Each row is a point. The ring and each string are closed loops that go straight from each point to the next, and from the last back to the first. Before rounding, they use only three directions, however many columns there are. How many times does the string pass through the ring? Passing back the other way cancels.
(in the rows, 128 means zero)

Ring (8 x 3)
[[161  94 139]
 [149 126 153]
 [106 150 185]
 [ 70 132 198]
 [ 56  95 189]
 [ 75  47 159]
 [107  32 141]
 [144  44 131]]
String (24 x 3)
[[175 141 179]
 [171 151 144]
 [177 124 178]
 [157 101 184]
 [131  94 171]
 [121 106 137]
 [139 114 121]
 [169 117 115]
 [174 112 120]
 [144 117 104]
 [132 104 134]
 [139 119 104]
 [172 122 114]
 [188 114 152]
 [181 127 140]
 [159 134 127]
 [183 143 153]
 [166 112 199]
 [141 102 189]
 [119 103 162]
 [112 127 122]
 [119 117 145]
 [127 103 175]
 [153 115 194]]
Times through: 1
String (9 x 3)
[[112 122 132]
 [120  96 175]
 [118 113 158]
 [110 121 146]
 [113 100 177]
 [122 126 216]
 [124 172 215]
 [128 185 175]
 [119 155 129]]
Times through: 1

Ring (6 x 8)
[[172 147 140  99 128  73 124 113]
 [126 201 132 125 120 100 118  91]
 [ 55 187 135 149 108 122 103 108]
 [ 29 135 138 151 103 122  94 140]
 [ 58  77 148 130 108 100  97 167]
 [129  74 155 102 121  73 110 160]]
String (14 x 8)
[[160 133  88 112 122  85 123 116]
 [212 134 123  86 133  60 132 113]
 [201 127 163  81 134  55 127 123]
 [198 106 131  86 131  59 127 131]
 [189 111 170  82 132  55 124 134]
 [161 125 188  91 129  64 118 132]
 [132 128 149 110 121  82 114 130]
 [148 115  85 115 120  86 120 127]
 [174 127 100 104 125  77 125 119]
 [119 132 117 122 117  94 113 126]
 [131 153 172 109 123  82 114 120]
 [178 182 200  90 133  65 124 102]
 [205 174 125  94 133  69 132  93]
 [185 149  84 106 126  79 129 104]]
Times through: 0
String (9 x 8)
[[148  49 145  94 123  64 113 169]
 [118  63  84 119 114  88 111 158]
 [102 103 114 125 114  95 108 143]
 [ 93 104 187 113 117  84 103 153]
 [ 84  82 216 108 117  78  99 169]
 [ 98 120 181 115 118  86 106 143]
 [106 104 160 114 117  85 107 148]
 [125  97 217  95 124  66 108 155]
 [150  65 190  86 126  57 112 166]]
Times through: 1

Ring (7 x 14)
[[205 121  80 151 144 109 110 163 126 108 103 131 168 118]
 [166 170 107 118 152 124 123 158 129  99 112 139 168 131]
 [ 93 189 146  83 139 146 136 147 132 114 132 157 153 150]
 [ 62 164 153  80 120 152 137 142 135 135 141 164 139 154]
 [ 66 114 135 101 103 147 128 143 138 156 140 163 128 146]
 [132  56  89 147  99 124 110 153 137 160 123 148 132 124]
 [190  57  69 168 116 108 102 160 131 141 108 135 149 114]]
String (21 x 14)
[[ 36 101 157  91  88 153 130 135 135 171 150 171 118 156]
 [104  95 145 115 103 132 119 140 122 151 135 156 138 147]
 [127 100 138 122 112 126 116 143 119 141 129 150 146 143]
 [126  54 130 138  94 122 109 141 119 162 130 151 136 140]
 [154  11  68 172  88 115 100 156 138 173 117 144 128 114]
 [168  52  47 168 110 117 105 166 147 151 109 139 138 107]
 [156  96  65 147 123 123 114 164 145 135 112 142 145 115]
 [161  97 105 140 122 118 112 153 125 132 117 142 152 129]
 [207  76 110 158 124 101 101 151 109 126 110 132 165 128]
 [249  90  58 178 144  95  98 168 123 107  92 121 174 107]
 [239 127  42 167 158 103 107 175 136  95  89 122 175 102]
 [215 145 107 141 155 106 111 158 113  93 104 129 181 128]
 [166 140 144 120 137 118 117 145 109 111 120 141 168 144]
 [141 141 102 121 135 130 122 157 136 120 118 145 154 130]
 [131 178  86 110 149 138 131 164 149 108 115 147 155 125]
 [ 96 234 131  73 159 150 144 155 142  94 126 155 161 145]
 [ 73 216 176  63 142 152 143 140 126 108 140 161 156 163]
 [ 97 153 175  90 123 138 128 136 114 127 138 157 152 160]
 [118 130 127 112 123 133 123 148 130 132 127 151 147 140]
 [ 72 148 120  95 119 150 134 151 147 139 134 161 134 140]
 [ 29 136 146  81 101 160 138 141 145 158 148 172 121 152]]
Times through: 1

Ring (9 x 14)
[[137 143 142 168 131 130 137 103 136 136 148 120 149  78]
 [118 142 149 176 147 140 123 111 133 137 139 143 139  54]
 [103 129 148 165 154 145 112 121 130 134 126 158 130  59]
 [ 98 110 128 140 143 143 102 135 126 127 112 155 119 102]
 [105 104 113 127 128 137 102 139 124 123 109 141 117 134]
 [127  95  98 106 104 125 116 133 127 121 114 113 127 179]
 [144  92 103  98  96 119 133 121 132 122 122 100 140 190]
 [154  99 115 106  97 117 146 108 136 126 133  95 152 175]
 [151 125 131 141 113 122 147 100 138 132 146 103 155 122]]
String (29 x 14)
[[167 138 135 152 107 116 160  88 142 136 160  88 167 115]
 [164 108 140 118 106 116 165  89 144 133 147  97 169 141]
 [146  97 138 111 115 123 149 102 139 130 133 115 155 142]
 [159  96 137 105 105 118 161  95 142 130 139 102 164 155]
 [169 112 127 119  96 113 162  93 142 131 149  85 166 157]
 [162 132 118 142 100 116 149 100 137 131 151  85 157 140]
 [136 131 118 150 116 126 127 115 132 130 137 110 140 120]
 [132 109 131 128 122 129 133 113 134 129 129 124 143 126]
 [150 113 144 129 119 124 153  96 141 133 143 113 160 119]
 [152 144 143 165 122 124 151  93 140 137 156 106 160  87]
 [143 167 137 194 128 128 136 100 135 139 159 108 150  61]
 [132 165 137 195 135 133 128 107 133 138 153 119 144  55]
 [124 174 151 212 150 139 125 104 134 142 156 133 143  19]
 [117 132 161 167 152 141 130 106 136 138 137 150 144  50]
 [119 111 148 139 140 137 129 113 135 132 127 144 141  93]
 [118 131 133 160 136 137 118 119 130 132 131 136 133  87]
 [110 144 134 177 144 140 110 123 128 133 133 141 128  66]
 [114 130 133 159 138 138 115 122 130 132 129 139 131  85]
 [114 106 147 134 142 139 124 117 133 131 122 149 137  96]
 [ 95 116 167 156 167 150 115 118 133 135 121 177 132  45]
 [107 109 157 142 152 143 123 116 134 133 122 161 137  75]
 [119 115 139 142 136 136 124 117 132 131 127 140 137  99]
 [114 144 138 177 144 140 115 119 130 134 135 140 132  63]
 [114 161 142 198 149 141 114 116 130 138 143 140 133  38]
 [118 169 163 210 159 143 126 103 135 143 153 146 144   7]
 [129 139 157 170 143 136 137 101 138 138 145 136 150  57]
 [131 120 138 144 129 131 133 110 135 132 135 127 144 103]
 [133 130 129 153 124 129 129 112 133 132 138 119 142 105]
 [150 151 128 171 116 123 141 101 136 135 155  99 152  95]]
Times through: 1
String (31 x 14)
[[162 118 139 131 108 118 161  90 143 134 150  97 166 130]
 [156 149 131 167 113 121 148  96 138 136 158  95 158  99]
 [141 146 128 169 121 127 134 107 134 134 148 109 147  94]
 [128 124 126 146 124 130 125 117 132 130 132 122 138 112]
 [129 138 125 162 126 131 123 116 131 132 138 120 137  98]
 [127 119 136 143 130 132 129 113 134 131 132 130 141 104]
 [122 121 158 151 145 138 135 105 137 136 135 145 147  72]
 [118 117 158 148 147 139 131 109 136 135 131 150 144  73]
 [116 110 154 140 145 139 129 112 135 133 126 151 141  83]
 [102 123 163 162 162 147 118 115 133 136 126 168 134  47]
 [ 89 140 157 184 169 153 103 125 128 136 125 175 123  25]
 [100 143 132 179 150 145 100 130 125 132 127 151 120  60]
 [111 121 131 149 137 138 113 125 129 130 124 142 128  97]
 [119 107 133 130 131 134 123 120 132 129 122 137 135 117]
 [ 93  87 143 118 150 146 107 132 128 127 103 171 122 106]
 [ 89  91 130 121 146 146  97 141 124 124 100 167 114 115]
 [ 85 104 106 133 138 145  82 154 118 121  98 157 101 125]
 [104 122  98 146 124 137  92 145 120 123 113 132 111 131]
 [122 118 117 139 122 131 117 125 129 127 125 124 130 126]
 [122  95 123 113 122 131 123 124 131 125 117 131 134 145]
 [123  81 118  95 115 129 123 127 130 122 110 129 133 169]
 [127  99 122 116 119 129 126 121 132 126 121 125 136 145]
 [132  85 114  96 108 125 128 123 131 123 116 118 137 175]
 [146  72  91  71  84 115 133 126 131 117 113  94 138 229]
 [156  85  83  81  76 110 136 123 131 118 121  78 141 233]
 [144 120  97 130  97 119 126 122 129 125 132  93 137 166]
 [133 116 118 133 115 127 127 118 131 128 130 114 138 136]
 [142  98 124 111 110 123 139 111 135 127 128 112 147 155]
 [143  90 132 103 112 123 146 107 138 128 128 116 152 155]
 [143 103 130 117 113 124 143 107 137 129 132 113 150 144]
 [156 101 137 112 108 119 157  97 141 130 139 104 161 147]]
Times through: 4

Ring (10 x 14)
[[184 129 146 112 128 116  97 117 104 170 110 129 157 131]
 [144 142 122 116 129 100 122 152  84 124 110 133 162 120]
 [ 97 148  99 119 132  86 145 178  82  81 114 129 153 115]
 [ 61 147  82 118 135  80 156 186  96  61 122 120 136 118]
 [ 50 138  84 116 136  82 154 173 122  67 129 108 115 126]
 [ 73 124 114 118 131  92 145 146 149  94 132  95 100 129]
 [125 111 158 120 123 107 129 113 165 138 129  89  97 129]
 [169 106 183 119 120 119 110  91 165 174 124  93 106 131]
 [194 107 185 116 121 126  95  83 154 194 119 103 121 135]
 [202 117 168 112 125 125  87  92 129 196 113 119 141 137]]
String (26 x 14)
[[ 59 136  72 108 142  90 134 159 127  90 130 113 116 141]
 [111 129 121 115 131  99 128 140 127 118 123 111 124 130]
 [ 83 125 138 127 123  88 161 154 140  82 127  92 105 112]
 [ 59 117 127 123 127  89 159 145 169  83 137  80  80 124]
 [ 87 111 145 122 125  98 146 125 176 110 136  79  80 128]
 [124 104 190 130 113 104 149 112 180 125 131  72  82 114]
 [150  94 207 128 112 115 132  87 196 157 132  68  76 122]
 [173 100 217 131 109 116 132  93 173 160 123  78  97 113]
 [150 116 158 118 124 112 117 112 144 152 122 103 118 129]
 [142 122 141 114 128 109 114 119 135 147 121 110 124 133]
 [173 115 178 121 119 115 115 106 140 163 118 103 125 123]
 [235 103 211 117 116 136  82  65 152 223 114 105 130 133]
 [237 108 181 106 126 140  60  61 143 240 113 120 141 150]
 [186 120 144 106 132 124  81  96 127 193 116 124 142 146]
 [232 122 160 105 130 134  62  83 110 225 107 137 164 146]
 [213 128 175 118 120 119  99 112  96 179 104 130 166 120]
 [203 138 143 111 128 117  90 123  77 175 102 145 181 128]
 [137 136 102 106 138 107 101 134 103 146 116 133 150 142]
 [135 134 128 117 128 101 125 143 105 125 115 121 144 123]
 [124 133 118 114 131 101 123 142 112 124 118 120 138 129]
 [106 141  93 110 137  96 123 155 100 111 118 128 145 133]
 [113 136 121 119 128  95 137 154 107 105 118 117 138 119]
 [102 137 112 118 131  92 139 158 107  99 119 118 136 121]
 [ 86 139  85 110 139  93 128 157 112 102 124 121 132 136]
 [ 23 151  51 114 142  72 163 200  98  39 127 120 128 125]
 [  7 149  54 117 140  68 173 203 109  27 131 111 116 122]]
Times through: 1
String (28 x 14)
[[104 135 108 114 133  96 131 151 114 109 121 117 133 128]
 [ 63 145  61 107 144  87 132 170 105  86 125 125 133 139]
 [ 22 154  46 114 143  71 162 204  91  36 126 124 133 124]
 [ 20 155  68 124 134  64 185 217  86  14 123 116 133 105]
 [ 81 140 111 123 128  83 158 175 105  71 120 112 132 111]
 [112 132 127 120 127  95 139 150 116 106 120 112 131 119]
 [ 84 141  84 111 138  91 132 163 106  95 122 123 135 132]
 [ 61 154  59 111 142  81 143 189  81  67 120 133 149 127]
 [ 82 160  93 125 129  74 167 207  56  47 109 135 168  98]
 [122 151 130 129 122  84 159 186  63  75 105 131 169  93]
 [142 137 146 124 122  97 138 153  94 112 111 121 152 108]
 [137 129 138 118 126 103 126 137 116 128 117 115 136 123]
 [147 133 106 104 138 112  93 124 109 159 117 132 149 146]
 [193 129 137 106 132 122  81 108 104 188 110 136 161 142]
 [237 121 183 114 121 130  79  90 108 211 104 130 164 130]
 [204 119 190 123 116 119 109 106 119 174 109 114 146 117]
 [160 123 152 116 125 111 112 118 124 154 116 114 135 128]
 [160 123 131 107 133 117  93 109 128 172 119 121 136 145]
 [186 121 137 103 134 126  75  93 128 199 116 126 142 152]
 [236 117 171 106 127 136  63  76 120 229 108 131 157 146]
 [216 121 188 120 117 122 100 103 111 184 106 121 156 119]
 [173 127 161 120 122 111 115 123 111 152 111 119 147 120]
 [146 131 121 110 133 109 105 128 112 149 117 125 144 137]
 [150 141 101 106 138 108  97 138  87 149 111 142 164 139]
 [132 146 100 111 135  99 117 157  79 121 111 139 165 128]
 [110 158  98 121 131  83 148 191  53  75 106 142 176 106]
 [ 95 152 112 127 125  79 165 194  68  59 110 127 160  97]
 [ 95 143 116 124 127  85 156 176  92  76 116 119 143 108]]
Times through: 5
